Each row is a point. The last column is the point's height on a tilted bowl or saddle (a function of degree 2), plus a little noise. Along how many of its main directions does it bend up, bend down or stay straight?
In the rows, zero is written as 128.

Points (15 x 4):
[[ 70 104 124 162]
 [166 115 141 149]
 [122 137  94 137]
 [112 111  95 137]
 [183 195  97 127]
 [122 182 194  11]
 [151 120 185  91]
 [100 123  70 129]
 [ 75 114 132 154]
 [142  55 134 168]
 [187 119  84 134]
 [134 144  83 127]
 [142  90  58  79]
 [171 109  94 139]
 [135  64  79 114]]
Directions: 1 up, 1 down, 1 straight

Points, 26 rows:
[[142 158 145 105 145]
 [135 142 122 134 135]
 [ 97 149 159 146 159]
 [165 139 139  80 146]
 [ 99 108  97 160 154]
 [ 76 104  98 136 159]
 [138 119 148 112 134]
 [157  95  90 144 145]
 [137 116 134 235 207]
 [ 55 108 169  66 188]
 [ 87 164  81 161 170]
 [133 160 155 125 149]
 [147 177 152 145 159]
 [124 163  60  99 166]
 [146 145 187 105 163]
 [205 121 110 106 156]
 [102 119 195 167 187]
 [249 123 179 137 226]
 [114 124 168 164 161]
 [116 100  83  63 157]
 [ 94 105 183 126 163]
 [159 159 113 114 142]
 [161 116  77  91 148]
 [105 123 120 127 137]
 [119 163  96 164 152]
 [138  72  94  80 146]]
Directions: 4 up, 0 down, 0 straight

Points, 49 rows:
[[124 164 153 155 169 110 149]
 [122 121 211 107 168 163 134]
 [ 77 107 121  92 122 154 147]
 [101  94 107 124 139 179 145]
 [112 131 164  93  99 130 142]
 [167 135 124 226 117 161 187]
 [217  89 113 140 176  39 118]
 [160 202 129 123 132 143 179]
 [ 95 205 168 130 162 187 165]
 [ 43 107 124  78 137 160 163]
 [112 160 114 149 186 125 147]
 [156 127 124 136 143 155 128]
 [141 211 100  61 107  54 232]
 [ 85 118 164 113 128  64 163]
 [138 100 171 127 147 142 110]
 [ 54  32 157  92  80 105 216]
 [163 152 101 171  92  56 193]
 [169 163 143  76 117 110 170]
 [107 152 169  62  99 101 174]
 [138 150  98  95 148 157 139]
 [170 146 198 114 162 182 144]
 [135 133 109 155 138 107 144]
 [106  58  70 151  69  55 191]
 [124 146 159 118 151 111 137]
 [ 71 118 126 159 210 221 202]
 [ 98  85  37  88 133 115 141]
 [ 78 111 166  86 116 140 155]
 [180  84 116 171 102  76 117]
 [143  61 130  96  55 124 117]
 [193 220 102 102 127  93 238]
 [110 144 142 164 123 164 147]
 [176 147 194 195 152 124 136]
 [127 120 156 119 108 158 129]
 [117  97 158 109  79 122 130]
 [121 192 107 165 155 105 171]
 [148 120 170 111 176 144 119]
 [132 102 150 128  49  97 128]
 [ 72 109 144 145 153 200 173]
 [179 128 112  80 109  86 152]
 [132 146 134 143 100 155 137]
 [151 137  73 137 125  96 150]
 [161 109  15 140 115 173 137]
 [ 65 134 153 126  82 109 145]
 [155 160 179 169 159 126 147]
 [120 191 177 101 166 128 159]
 [126 151  81  90 158  85 153]
 [142 103  85 115 175 107 128]
 [133  70 124  45  98  98 165]
 [207 117 102 106  86 101 127]]
Directions: 3 up, 1 down, 2 straight

Points:
[[149 123 126 108 139 109 142 150 131]
 [ 79 204 132 128 150 136 161 181 170]
 [ 78  51  83 124  82 122 132  48 191]
 [137 105  47 146 104  46 130 122 159]
 [184 146  91 129 151 159  68 123 156]
 [ 95 123 202  91 153 148 155 152 154]
 [136 185 168  56 113  99 165 209 181]
 [138 131 162 167 137 103  68 170 149]
 [ 91 184 163 123 104 149  94  92 128]
 [112 183 151 146 128 140 120 178 135]
 [105 136  87 138 167 130  59 140 119]
 [ 91 105  68 144 134  54 148 124 160]
 [100 125 118 104  93 116 134  63 126]
 [154 147 123  96  71  91  99  16 188]
 [ 80 154 141  74 134 161 117 150 139]
 [ 49 130  92 133 114 127 158 147 156]
 [ 70  84 188 153  84 119 163 131 168]
 [106 154  69  50  77 178 138 129 189]
 [111 126 115 119 159 179 133 165 143]
 [183 132 137 127 139 131 192 107 150]
 [ 93 203 157  99 143  90 113  92 154]
 [113 126  84 172 153  90 144 141 143]
 [121 102 170 219 165 136  58 133 194]
 [172  93 150  92  66  98 171  61 175]
 [121 119  91 149  48  92 100 107 111]
 [141 141 122 166 117  43 128 136 143]
 [ 74 144  99 108 102  83 106 190 148]
 [110 121 151 160 178  51  92 113 165]
 [151  87  79 119 112 121 126 207 181]
 [145 129 136 137 135 160 171  96 141]
 [137 105 172 140 150  74 128 179 175]
 [ 45 172 170 198  95 149 178 141 195]
 [191 116  77 151 196  85 103 131 168]
 [170 185 185 191 106 157 105 121 175]
 [ 92 153 163 138 102 112 200  70 137]
 [ 65 146  71 113 127 159  77  82 156]
 [138 100 102 137 180 188  58 126 162]
 [120  80 120 180 110  67 137  40 176]
 [ 93  95 125 135  95  59 179 121 159]
 [111  84 107 102 141 111 119  84 156]
 [163 144 161 168 178  76 178 125 192]
 [125  71 143 176 152 191 147 148 206]
 [194 158  99 203 155 155 121 147 169]
 [ 77 101 116 138 115  95 183  72 164]
 [111 111 129 183 128 158 132 109 150]
 [114 132  86 123 144  69 153 187 167]
 [166 170 139  71  68  91 143 155 156]
 [145 108 128 170 143  86 111 135 139]
 [185 177  50 104  99 120 160 180 186]
 [141 204 127 115  98 100 124 167 138]
 [ 78 137 149 202  48  87 151 126 126]
 [147 120  86 183 139 191 128 148 171]
 [ 86 148 126 172 214 116 151 130 192]
 [127 206 182 164 110  77 112 148 158]
 [128 140 140 122  91  88  92  40 143]
 [121  97  42 115  76 144  97 150 172]
 [117 145 113 134  28  73 117  98 104]
 [157 138 144 146 196 143 115  52 197]
 [139 103 159  92 180 170 150 179 152]
 [102 162  81 130 100 191  62 105 165]
 [ 54 129 140 133  73 176 132  57 147]]
Directions: 6 up, 0 down, 2 straight

Points, 72 rows:
[[156 180  73  89  77 112 160  79  73]
 [ 69  98  56  98 124 137  98 140 113]
 [116 115 176  88  87 136  82 153  94]
 [138  99 214 167 181  86 142 140  94]
 [126  76 133 157 133 139 133 155 126]
 [163 178 148 117 233  98 114 185  96]
 [121 107  52 177 112 124  93 150 163]
 [130 120 164  95 109  87 102 146 110]
 [ 75 149 103  82 102  65 153 123  96]
 [ 60 192  93 174  93 183 136  81  94]
 [147 119 181 119 136 119  66  79  90]
 [201 122 172 149 138  98 152 104  97]
 [162  88 131 131 113 115 199  88 101]
 [147 120 184  96 170 101 176 167 115]
 [ 69  96 103 146 134 216  90 178 121]
 [105  72 135  71  94 150 182 109 117]
 [137 166 128 110 155 119  47  83  84]
 [169  81 172 154 186  87 156 114  99]
 [ 92 159 133 181 132 118 110 184 150]
 [119 144 118 141 191 147  84 124  96]
 [214  89 122 153 227 168  80 118  54]
 [120 179 139  96 180 160 109 177  87]
 [ 81  89 137 140 138 116 167 120 112]
 [153 139 127 104 108 119  88 141 107]
 [101 150  71  71 123 118 100 130  95]
 [126 131 146 116  90 190 107 157  99]
 [ 97 106 156  66 111 137  57  77  64]
 [ 64 107 141 170 113  87  95 138 117]
 [128 149  81 185 156 139 124 140 136]
 [144 181 212 145 150 131 100  89  99]
 [134 151 154 148 106 152  90 107  98]
 [192 114 152 144 121 114 101  78  84]
 [ 69 173  29  76 100 171  59 151  83]
 [191 118 172  93 135 140 146  87 115]
 [162 141 131 183 180 117 121  86  95]
 [122 129 175 113 129 101 165 186 113]
 [126 107 202 148 145 167 104 117  88]
 [147  76  74  97 152 121 143 205 117]
 [ 98 155  99 100 177 168  72 123  73]
 [ 85 113 178  91 122  93 105 183 103]
 [121  82 114 182 137 136 124 112 115]
 [132  47 108 143 184 176  77 195  93]
 [ 89  76 161 137 155 139 176 116 104]
 [ 62  71 161 150  90 128 121 141 115]
 [130  68 192  59 124  84  69 233  67]
 [195 107  77 171  81 126 132 153 111]
 [ 60  97 170 127 198 129  98  97  60]
 [137  75 183 145 119  52 173 122  90]
 [131 131 199 100 137 141  81 113  98]
 [ 75 143 152 140 111 140 155 143 117]
 [125  62 115 109  79 137 159 114 118]
 [186 162 126 177 173 163  31  95  65]
 [148 157 157  89 111 120 119 180 107]
 [ 39 115 136 121 180 118  73  59  30]
 [142 141 168  96 157 103 127  94 121]
 [124 144 139 157  91 101 143 129 120]
 [180 154 145 115 153 209 171 131  70]
 [113 173 136 171  66 203 142  29  35]
 [128 185 199 137  89  93 117 118  95]
 [156 168 118 112 147 133 209  98  91]
 [165 165  58  71 167  75 222 113  62]
 [161 140 104 103  48 199 118  98  60]
 [104 121 157  84 155 114 141 115 113]
 [ 80 108 100  97 110 144 106 113 103]
 [124 135  93 165 120 147 137 172 151]
 [162 117 108 182 145 135 136  86  96]
 [ 92  90 132 124  41 158 161 178 142]
 [167 192 115  72 148 108  62 149  91]
 [ 98 101 127 105  98  98 128 135 118]
 [129  97  91 129 204 124 172 229 101]
 [119 217 152  85  80 154 130 165  74]
 [127 157 142 103  97 199 161 220  87]]
Directions: 1 up, 6 down, 1 straight

Points (75 x 9):
[[126 152 113 115 131 137 155  86 143]
 [146  74 175 108 118 162  71 202 153]
 [160 194 147 117 104  81 135 100 187]
 [103  71 139 119 146 143 118 169 123]
 [187  67 105 136  98  90 194 129 135]
 [ 61 199  70 139 157 167 189 139 214]
 [176 146 165 183 105 110 170 126 141]
 [105  85 129 129 205 129 123 167 141]
 [ 95 155 156 138 105 103 101 145 151]
 [ 70 149  72 206  78 145 146 178 178]
 [160  66 159 124 183 188 183 138 140]
 [141 135 200 128  82 104 118 157 166]
 [105  85 167 136 114  61 144 144 147]
 [137  85 139 109 182 110 223 181 180]
 [130  60 123  67 106 101 153  80 134]
 [106 111 136 137  67 128  93 160 134]
 [149 186  86 117 101 147 130  79 180]
 [209 114 161 182 181 146 164 136 149]
 [135 133 119 187 214 149 128 166 168]
 [ 81  71 114  62 138  66 176  50 140]
 [ 79 119  73 111 111 211  78 139 156]
 [163  85 159  86  54  76 145 167 174]
 [ 98 154 113 100 119  92 161 130 158]
 [133 162  91 134  97 132 111 187 170]
 [153  71 189 126 111 193 104 118 120]
 [133 119 125 176 185 132 126 135 134]
 [131 156 106 170 100 126 120 124 139]
 [ 37 144 139 164  65 111 156 153 175]
 [190 124 104 119 115 128 193 122 156]
 [145 146  69 104 102  63 160 129 168]
 [147  90 109 142 117 108 162 243 172]
 [112 158 136 121 151 117  47 130 159]
 [191 110 142 104  95  50 127 119 179]
 [ 94 102 104  89 132 118 172 141 139]
 [138 103 143  67 143 118  74  73 149]
 [181 148 120 128 184 157 176 191 196]
 [159 122 166 170 176 127 103  64 133]
 [ 60 139  84  93 110  91 119 169 166]
 [ 97 111 128  49 190  63 118 109 153]
 [ 92 171 133 138 171 102 149 142 158]
 [ 93 147 145 119 112 161 105 141 143]
 [ 72 143  77 115 180  94  55 113 149]
 [153 149 179 100 106  95 127 180 192]
 [132 210  70 161 110  60 205 115 212]
 [110 146 103 143 129 196 190 167 180]
 [173 175 140 130  72  92 131 107 178]
 [142 127 116 136 136  59 175 163 165]
 [207  88 208 160 181 104  73 106 173]
 [113 120  88 152  63  91 165 105 145]
 [160 116 138 115 113 156 143 142 134]
 [111  74 104 126 170  93 105 101 115]
 [137  87 137 165 149 104  53  74 135]
 [139 144  98  94  82 125 159  84 163]
 [145 143 111 109 157  77  64 123 171]
 [127 162 179 113 139 206 119 210 201]
 [153  83 156  69 138  93 209 161 177]
 [189 111 175 158 138 155  68  75 143]
 [ 89  95 103 162  80  79 136 149 132]
 [169 170 103 190 140 149  95 119 159]
 [109 142  83 105 121  22  91 140 182]
 [122 166 136  79  97 149 128 106 169]
 [111  80  79  51 180 141 186 114 144]
 [ 36 184 115 168  62 196 205 114 230]
 [121 170 113 220  89 184  93  93 151]
 [141 199 239 158 166 117 167 135 177]
 [113 186 130 142 207  87  82 160 198]
 [149 128 147 146  55 124 111 149 139]
 [161 137 113 103  71  86 167 129 166]
 [111 144 142 177 172 154 157 137 138]
 [141 127 167 116 125 147  67 127 142]
 [112  90  91 143  84  95 107  88 124]
 [ 68 135 166 167 112 162 194 180 178]
 [ 98 133 138 173  83 121 172 120 139]
 [147  93 141 120 150 189  73 125 127]
 [ 70 113 106 168 109 151 125 153 132]]
Directions: 6 up, 0 down, 2 straight
